Each row is a point. Each copy is the shape, with its points in the same order, turned, moved and blurred by noise. Some copies are also mirrored. Which?

Shape (7 x 2):
[[-27 -28]
 [ -1  -3]
 [-26   7]
 [  9  -3]
 [ 32  45]
 [-19 -16]
 [ 26  28]]
Copy 1:
[[-21 -29]
 [  1   0]
 [-24   6]
 [  3   4]
 [ 20  51]
 [-20 -16]
 [ 25  35]]
Copy 1 is: only turned
Copy 2 (7 x 2):
[[-54  24]
 [-23   6]
 [-40 -22]
 [-12  10]
 [ 21 -33]
 [-44  10]
 [  7 -18]]
Copy 2 is: mirrored
Copy 3 (7 x 2):
[[-32   6]
 [  4  11]
 [-10  34]
 [ 12   6]
 [ 60  32]
 [-17  10]
 [ 44  22]]
Copy 3 is: only turned

Shape, 9 rows:
[[ 14  -4   3  -9]
 [ 18 -18 -19   7]
 [ -4  10  19   8]
 [ -2   8  -1  -8]
 [ 16  17  -7  59]
 [ 11  -2 -13  25]
 [ -6  -3 -12  -8]
 [ 21  -1 -15 -25]
 [ -4 -20  52 -21]]
Copy 1:
[[ 10  -3  -7  -7]
 [ 19  -5 -34   0]
 [  3  22   9   4]
 [-12   4  -1  -3]
 [  7  54 -33  13]
 [ 10  15 -30  -1]
 [-13 -10 -13   1]
 [  1 -19 -19 -25]
 [ 24 -12  44  15]]
Copy 1 is: only turned
Copy 2 (9 x 4):
[[  8   0   9   1]
 [ 22   6 -17   5]
 [-18 -14   7  13]
 [ -9   8   8   3]
 [ -5  -8 -26  60]
 [  5   3 -19  24]
 [ -4  15  -6  -5]
 [ 17  19  14  -6]
 [-11 -42  26 -27]]
Copy 2 is: only turned
Copy 3, 9 rows:
[[ 11   9 -13  -4]
 [  5  -9 -27 -35]
 [ -3  -8   6  10]
 [ -6   8  -5  -3]
 [-13 -48  22 -32]
 [  0 -25 -10 -25]
 [-12   9 -24  -8]
 [ 11  20 -20 -22]
 [ 27   4 -16  40]]
Copy 3 is: mirrored

Shape:
[[ 29  43 -11 -24 -11  17  29  22]
 [ -8   9  28  14  38  20 -11   4]
 [ 14   5 -12 -18 -27 -20 -24  -4]
 [  9   3  29  -2  35  -3  15  37]
 [-25 -22  -8   1  33 -12  14   3]
 [-30 -17  -3 -14  -2   3  -5 -23]
 [ -7 -26  18  -3  53  -6  -2 -30]
 [ 14  25 -29 -11 -24  18  -6  28]
 [-29 -24   8  -9  -1  -7  20 -21]
 [-25   3   0  16  -8 -24  -3 -28]
 [ 18   5 -20   9 -24   1  -3  -6]
 [  9  42  -3 -28 -17   7   1  29]
 [ 26  19  14 -16 -23  30  21  46]]
Copy 1:
[[ 16  44 -35 -26 -21   7  15  24]
 [-37   7  13  28 -21   2  -5  20]
 [  8   5 -34 -14  13  18 -38 -12]
 [-22  31 -15  30   0 -17  -8  44]
 [-23 -19  -2  11  24 -28   3  20]
 [-18 -28   0  -6  25  16  -3   4]
 [-51   2  19  23  31 -12   2  -4]
 [ 31  12 -20 -27 -23   6 -20  19]
 [-17 -25 -12   8  38  13  15  14]
 [-16 -34 -29  14   9  10   0 -17]
 [ 27   2 -15  -3  -2   9 -11 -14]
 [  6  23 -39 -26 -21  12 -14  29]
 [ 30  42 -22  -1 -17  19  -1  49]]
Copy 1 is: mirrored
Copy 2, 13 rows:
[[ 45   7 -16   7 -26  -6  29 -26]
 [  6  37  14  35  21 -15   3  27]
 [ -1 -12  -2 -26 -29   7  -4  19]
 [ -8  27   9  18  16 -31  37  -2]
 [-30  23 -15   9  36   1 -10  -3]
 [-13   4   4   5  19  34 -22   9]
 [ -8  25   9  -6  60  -5 -16  20]
 [ 17   2 -28  14 -41  10  21   5]
 [-18  -6  12   7  32  21 -21 -11]
 [-19   7   9   2  -1   3 -46   0]
 [ 11 -16 -21   2 -20  -6 -14  10]
 [ 22  14   2   7 -39   8  27  -8]
 [ 26 -12   1  32 -24  -9  51  -9]]
Copy 2 is: only turned
Copy 3:
[[ 21  28  -7  44 -22  26  28  -7]
 [ -8  16  48 -17   7  -1  12  15]
 [ 16  -6 -19  -1 -18  26 -32  10]
 [ 22 -12  39  12   4   5  36  25]
 [  0 -27   6 -16   4 -31  28  11]
 [-26 -21   3 -16 -13 -11 -16  -6]
 [  9 -14  40 -31  -6 -46  -1   8]
 [  9  16 -21  17   0  41   9 -16]
 [-27 -34   6   4 -16 -25  -3   5]
 [-27  -6  -9  -3  -1 -17 -22  25]
 [  5   7 -20  18   7  11 -24  -4]
 [  5  16  -8  19 -26  45  17   8]
 [ 12   5  16  50 -10  47  23  -8]]
Copy 3 is: only turned

Shape, 15 rows:
[[ 23  30  13  -3   0 -18 -17  40 -16  -2 -28]
 [ 27  -1 -22 -26 -25   3 -15  -9  17   7  -9]
 [-30  -5   7  -6 -22  18 -30  28  28   5   6]
 [-16  15  25  -2 -43   0  41  -3  24  -9  38]
 [ 29 -25  33   3  -5  14 -10 -19 -14 -10 -21]
 [ 40  -9  -1 -20  13  -3 -11 -10  18  -9  -7]
 [-11  32  18 -38   1  -4  17  10 -10  41 -18]
 [  2  -5 -38 -25 -14   2  42 -19  34  42  -4]
 [ -2  26   4  -9 -17 -39  -1 -17 -34  17 -19]
 [ 21  31 -18  -9  20   6  11   8  15 -21  34]
 [-19 -11  -5 -34   1 -26  33  27   9 -21  22]
 [-11  28 -12 -26  15   3  36  12  -1 -20 -17]
 [ 10  33   2  33 -22 -19 -17 -33 -28  13  29]
 [ 23 -11  31  29   8   7   3 -11 -29  22 -25]
 [-14   7  28  25  -2 -36 -29  -3   9 -21  -8]]
Copy 1, 15 rows:
[[ 14  15 -34   0  18 -12 -25  22  -9  39 -11]
 [  6   9 -19   3 -34  23 -29  -7  18  -4 -21]
 [-25  -7   9 -12  -8  10 -30  21  43  21  17]
 [-14  60  36 -40 -13   4  -4  -2  14  -7  19]
 [ -9   6  23  32 -10  12 -23  13 -27   4 -31]
 [  1   0 -19  16  -1  15 -21   1  -6 -26 -22]
 [ 10   0   0 -41   7 -11 -32 -36  -9  34  -8]
 [ 19   7   7 -32 -23  22   3 -54  39  -9 -31]
 [ -4  25 -19  -1 -24 -29 -10 -29 -21  39 -14]
 [ -3  15 -30 -27   5  30  14   9  -8 -21  12]
 [  1   7   2 -45  -6 -35   8  14  14 -25   0]
 [ -9   8 -18 -56   7  -3   7   3  -7   7 -34]
 [-14  43 -13  23 -31  12  16 -22 -25  36  27]
 [  5   7  25  35   8   9  -2  -7 -30  39 -25]
 [-46  25 -10  28  11 -23  -7   9   4  17   5]]
Copy 1 is: only turned
Copy 2 (15 x 11):
[[ 10  27 -14 -16  -7  13 -11  52   8   0 -39]
 [ 46  -4 -14 -40  -8  13   4   9  12   1   7]
 [ 12 -24  27  -4 -34  26 -22   6 -18  -1   5]
 [ 20 -11 -27   7 -11  -4 -37 -52 -34  -8 -10]
 [ 24  36   6 -15  26   7  35   0 -23  20  -8]
 [ 33  15  -8 -30  10  18  14   0  28  23  -1]
 [ -4 -27 -31 -40 -16 -20  -8  31 -30  25 -24]
 [ 35 -35 -31 -32 -31 -39  12 -21   8  12  26]
 [ -1  11 -23 -42  20 -30 -10  32 -20 -12   6]
 [  5   5 -48   3 -11  25 -13  -9  29  19  12]
 [-11 -42 -23  -6  10   4 -11 -21  21 -19 -27]
 [-24  -2 -38 -28 -27  -3  13  -9  11  -8 -28]
 [  8  32 -36   3  13 -16 -33  24 -31  -6  49]
 [ 12  39   2   6  11 -16  28  22 -25  32  -2]
 [ -9  31  28  -8   9  -1 -41   7  -5 -10   4]]
Copy 2 is: mirrored
Copy 3 (15 x 11):
[[ 35  -9  12 -32  29   0 -12  14   2 -13  -8]
 [  8 -32 -35  -5 -10  24  -9 -17 -23   3  14]
 [-30 -19 -31  -4   6 -27 -40   7  16  -7  13]
 [-35  10 -14  15 -45  19  -4  14  20 -20 -22]
 [-15 -15  10  11  45  38  12 -17  -5  23   2]
 [ 15 -22 -11   7  17  15  21 -23  -3   1  24]
 [  5 -10 -18 -56  -3 -10  14  -3  26  26 -32]
 [  6   2 -57   3 -46   1   4 -18  -6  46 -16]
 [ 14  -9  18 -39 -11   8 -14 -37 -13   1 -40]
 [ 10  16  -8   7 -17 -10  29   6 -16 -26  20]
 [  9 -31   3  33 -27 -24  11  12  21 -12 -22]
 [ 12 -12 -20   0  -2 -17  32  13 -18 -14 -38]
 [-19  35  34 -25 -18  20 -14 -37 -29  -6   0]
 [  1  17  22  -5  40  22  -7 -16   0  43 -10]
 [ -7   2  16   4  27  -1 -30 -43  21 -32  -7]]
Copy 3 is: only turned
Copy 4:
[[ 40   8  -2  -3   8  13 -26  33  15   2 -21]
 [ -7   4 -24 -14 -15  37   3 -11   6  11   6]
 [-25 -28  -6  36  14  20   5  22  -2  20  -1]
 [-43 -22  15  -3 -20 -11   6  21 -28 -41   8]
 [ 13   8 -22   8  21  25  -7 -31 -19 -28 -32]
 [ -8  16 -14 -15  12  32  -6 -22  25 -11 -15]
 [  4 -24  21 -43   9  11 -17  19 -22  25 -26]
 [-33  -3   4 -55 -15  26  50  -3 -12  17  -4]
 [ 30 -13 -16 -32 -16 -24 -13  -2 -12  10 -25]
 [-17  13  12 -25  24  -1  -2   8  29 -20  31]
 [-34 -33 -18 -33  16  -1  10  38  21 -28 -13]
 [-16  14 -10 -46  32  -3  -4  39  -6  -5  -6]
 [ 30  -9   4   3 -17 -42   0 -31  -8  -8  18]
 [ 41   6   7   0  24   7  11 -25 -26 -16 -39]
 [ -2   1 -14  31   3 -32 -12   1  15  -5 -36]]
Copy 4 is: only turned
